Rows are points. Each copy is the shape, with its points in the same order, turned, moved and blurred by noise. Say if it was mirrored as well.

Shape (8 x 2):
[[ 0.20 -0.47]
 [ 0.53  0.26]
 [ 0.08  0.30]
 [ 0.14 -0.44]
 [ 0.02 -0.35]
 [-0.16  0.69]
 [-0.51  0.72]
 [-0.36  0.58]]
Copy 1 (8 x 2):
[[-0.59 -0.03]
 [ 0.05  0.42]
 [ 0.17 -0.01]
 [-0.52 -0.09]
 [-0.42 -0.21]
 [ 0.62 -0.20]
 [ 0.76 -0.47]
 [ 0.52 -0.37]]
Copy 1 is: mirrored
Copy 2, 8 rows:
[[ 0.49 -0.12]
 [ 0.20  0.62]
 [-0.13  0.33]
 [ 0.45 -0.13]
 [ 0.31 -0.20]
 [-0.60  0.41]
 [-0.83  0.12]
 [-0.63  0.12]]
Copy 2 is: only turned
Copy 3, 8 rows:
[[ 0.65 -0.02]
 [ 0.13 -0.67]
 [-0.08 -0.16]
 [ 0.54  0.10]
 [ 0.46  0.18]
 [-0.52 -0.19]
 [-0.76  0.08]
 [-0.53  0.07]]
Copy 3 is: mirrored

Shape (6 x 3):
[[-0.17  0.45 -0.14]
 [ 0.28  0.15  0.10]
 [ 0.42 -0.22  0.28]
 [-0.33 -0.55 -1.11]
 [ 0.10 -0.27  0.23]
 [-0.22  0.44  0.41]]
Copy 1, 6 rows:
[[ 0.06  0.35  0.17]
 [ 0.28 -0.18 -0.06]
 [ 0.27 -0.50 -0.31]
 [ 0.45  0.93 -1.05]
 [ 0.07 -0.32 -0.42]
 [-0.26 -0.08  0.28]]
Copy 1 is: only turned
Copy 2, 6 rows:
[[-0.15  0.12  0.40]
 [ 0.11 -0.18 -0.07]
 [ 0.07 -0.33 -0.45]
 [-0.36  1.25 -0.43]
 [-0.24 -0.19 -0.41]
 [-0.34 -0.39  0.38]]
Copy 2 is: only turned
Copy 3:
[[-0.20 -0.18 -0.11]
 [ 0.33 -0.08  0.03]
 [ 0.62  0.05  0.36]
 [-0.40  1.20 -0.27]
 [ 0.37  0.10  0.43]
 [-0.02 -0.50  0.28]]
Copy 3 is: mirrored

Shape (7 x 4):
[[-0.08 -0.55  0.03 -0.87]
 [-0.27  0.92  0.34  0.05]
 [ 0.18 -0.69  0.19  0.13]
 [ 0.05 -0.60 -0.25  0.00]
 [-0.06 -0.45  0.05  0.27]
 [ 0.22  0.49 -0.08  0.09]
 [-0.16 -0.75 -0.28  0.19]]
Copy 1:
[[ 0.55  0.61 -0.17 -0.52]
 [-0.51 -0.76  0.08 -0.41]
 [ 0.02  0.54 -0.27  0.39]
 [ 0.39  0.32 -0.38  0.31]
 [ 0.00  0.18 -0.46  0.37]
 [ 0.01 -0.48  0.21  0.13]
 [ 0.39  0.36 -0.69  0.41]]
Copy 1 is: mirrored
Copy 2 (7 x 4):
[[ 0.57 -0.63  0.36 -0.50]
 [-0.57  0.62  0.70  0.06]
 [ 0.49 -0.27 -0.21  0.30]
 [ 0.32 -0.21 -0.41 -0.14]
 [ 0.08 -0.15 -0.28  0.22]
 [-0.04  0.68  0.17 -0.19]
 [ 0.19 -0.45 -0.57 -0.07]]
Copy 2 is: only turned
Copy 3:
[[ 0.19  0.82  1.08 -0.12]
 [-0.86 -0.36  0.18 -0.12]
 [ 0.64  0.35  0.29  0.33]
 [ 0.65  0.49  0.33 -0.12]
 [ 0.57  0.08  0.27  0.07]
 [-0.32  0.19 -0.22 -0.13]
 [ 0.84  0.37  0.28 -0.09]]
Copy 3 is: only turned

Shape (10 x 6):
[[ 0.42  0.01  0.56 -0.48 -0.04  0.22]
 [ 0.20 -0.29 -0.13  0.05  0.65  0.63]
 [-0.17  0.05  0.11  0.09 -0.12  0.48]
 [-0.11  0.00  0.49  0.50  0.45 -0.13]
 [ 1.07 -0.16  0.18 -0.27 -0.33  0.18]
 [-0.71  0.61 -0.37 -0.44  0.09 -0.80]
 [-0.51  1.00  0.36 -0.33 -0.13 -0.37]
 [-0.25 -0.13 -0.01  0.29  0.27  0.24]
 [ 0.09  0.82 -0.03 -0.39  0.03 -0.38]
 [-0.10  0.54 -1.06 -0.10  0.29  0.15]]
Copy 1, 10 rows:
[[ 0.47  0.41 -0.58  0.62  0.09 -0.10]
 [-0.29 -0.31  0.01  0.73 -0.18 -0.37]
 [-0.21  0.45 -0.04  0.15  0.10 -0.29]
 [ 0.22 -0.17  0.17  0.12  0.68 -0.44]
 [ 0.38  0.52 -0.21  1.07  0.04  0.50]
 [ 0.38 -0.14 -0.23 -1.12 -0.11  0.31]
 [ 0.22  0.39 -0.71 -0.82  0.45  0.06]
 [-0.13  0.00  0.21  0.16  0.14 -0.38]
 [ 0.22  0.09 -0.65 -0.36  0.26  0.49]
 [-0.62 -0.33 -0.11 -0.31 -0.38  0.52]]
Copy 1 is: mirrored
Copy 2 (10 x 6):
[[-0.19 -0.34 -0.51 -0.13  0.63  0.25]
 [ 0.49  0.37 -0.94 -0.05  0.08  0.08]
 [-0.07  0.08 -0.42  0.34  0.17 -0.22]
 [ 0.31  0.39  0.02  0.37  0.34  0.49]
 [ 0.40 -0.88 -0.61 -0.13  0.76  0.03]
 [-0.37  0.04  0.75 -0.50 -0.48 -0.11]
 [-0.62  0.19  0.66 -0.26  0.38 -0.20]
 [ 0.28  0.35 -0.33  0.31 -0.04  0.05]
 [-0.12 -0.05  0.34 -0.60  0.37 -0.21]
 [ 0.46  0.29 -0.10 -0.58 -0.40 -0.80]]
Copy 2 is: mirrored

Shape, 11 rows:
[[-0.96  0.23  0.21  0.74 -0.10 -0.08  0.47  0.14]
 [-0.04 -0.04 -0.08  0.41 -0.66  0.32 -0.40 -0.55]
 [-0.43 -0.68  0.86  0.68  0.25  0.57  0.35  0.19]
 [-0.07 -0.12  0.09  0.28  0.13 -0.25  0.19 -0.68]
 [-0.33  0.54 -0.53  0.05 -0.20 -0.27  0.51  0.09]
 [ 0.12 -0.44  0.29 -0.35  0.22 -0.70 -0.08  0.46]
 [-0.33  0.59  0.69 -0.55  0.08  0.06 -0.21 -0.07]
 [-0.22 -0.09 -0.19 -0.52 -0.06  0.24 -0.16  0.34]
 [ 0.41  0.36  0.01 -0.66 -0.25  0.05 -0.20  0.41]
 [ 0.34 -0.07  0.66  0.52  0.50 -0.52  0.16 -0.04]
 [-0.91 -0.37 -0.23  0.32  0.43  0.42 -0.39  0.52]]
Copy 1:
[[ 0.12 -0.19  1.10  0.13  0.63  0.36  0.36  0.16]
 [ 0.15 -0.37 -0.07  0.41  0.31 -0.39 -0.43  0.48]
 [ 0.42 -0.31  0.56 -0.93  0.50 -0.11 -0.08 -0.60]
 [-0.05 -0.59  0.18  0.24  0.12 -0.45  0.51  0.02]
 [-0.10  0.21  0.60  0.51 -0.34  0.23  0.56  0.54]
 [ 0.01 -0.40 -0.45 -0.51 -0.24  0.36  0.88  0.22]
 [-0.97  0.07 -0.12 -0.27  0.25  0.19  0.23  0.23]
 [-0.04  0.48 -0.09 -0.38 -0.25 -0.02  0.22  0.58]
 [-0.48  0.26 -0.49 -0.05 -0.55  0.36  0.04  0.37]
 [ 0.05 -0.68 -0.14  0.04  0.21  0.23  0.75 -0.64]
 [ 0.58  0.75  0.27 -0.50  0.67 -0.17  0.43  0.25]]
Copy 1 is: mirrored
Copy 2 (11 x 8):
[[-0.64  0.27  0.03  0.25  0.44  0.50  0.12  0.84]
 [-0.04  0.07  0.37  0.21 -0.39  0.27 -0.71 -0.06]
 [-0.89  0.55  0.19 -0.93  0.49  0.04 -0.05  0.24]
 [ 0.08 -0.07  0.71  0.00  0.05  0.07  0.22  0.28]
 [ 0.27 -0.22 -0.29  0.65  0.31  0.22  0.19  0.49]
 [-0.38 -0.37 -0.14 -0.10 -0.03  0.04  0.91 -0.52]
 [-0.30  0.30  0.24  0.63  0.61  0.11  0.20 -0.69]
 [-0.10 -0.34 -0.42  0.09  0.45  0.39 -0.02 -0.52]
 [ 0.18 -0.06 -0.55  0.42  0.10 -0.11  0.09 -0.74]
 [-0.17  0.51  0.37 -0.25 -0.16 -0.19  0.92  0.04]
 [-0.49 -0.01 -0.33 -0.39  0.46  1.27 -0.06 -0.06]]
Copy 2 is: mirrored
Copy 3:
[[-0.78  0.53 -0.55  0.05  0.50  0.29  0.55 -0.33]
 [-0.17  0.45 -0.22  0.01 -0.55  0.32 -0.64 -0.14]
 [-0.67 -0.42 -0.05  0.64  0.91  0.42 -0.18 -0.25]
 [-0.53  0.16 -0.07 -0.12 -0.12 -0.50 -0.15 -0.35]
 [-0.15  0.46 -0.71 -0.61 -0.05 -0.08  0.61  0.10]
 [ 0.59 -0.22  0.25  0.13  0.31 -0.42  0.48 -0.41]
 [-0.27 -0.12  0.72 -0.42 -0.24  0.47  0.57 -0.05]
 [ 0.27 -0.35 -0.19  0.03 -0.30  0.20  0.51  0.13]
 [ 0.63 -0.09  0.20 -0.56 -0.20  0.23  0.26  0.35]
 [-0.19  0.23  0.53 -0.03  0.74 -0.61 -0.07 -0.20]
 [-0.26  0.02 -0.41  1.01 -0.02  0.30  0.64  0.21]]
Copy 3 is: only turned
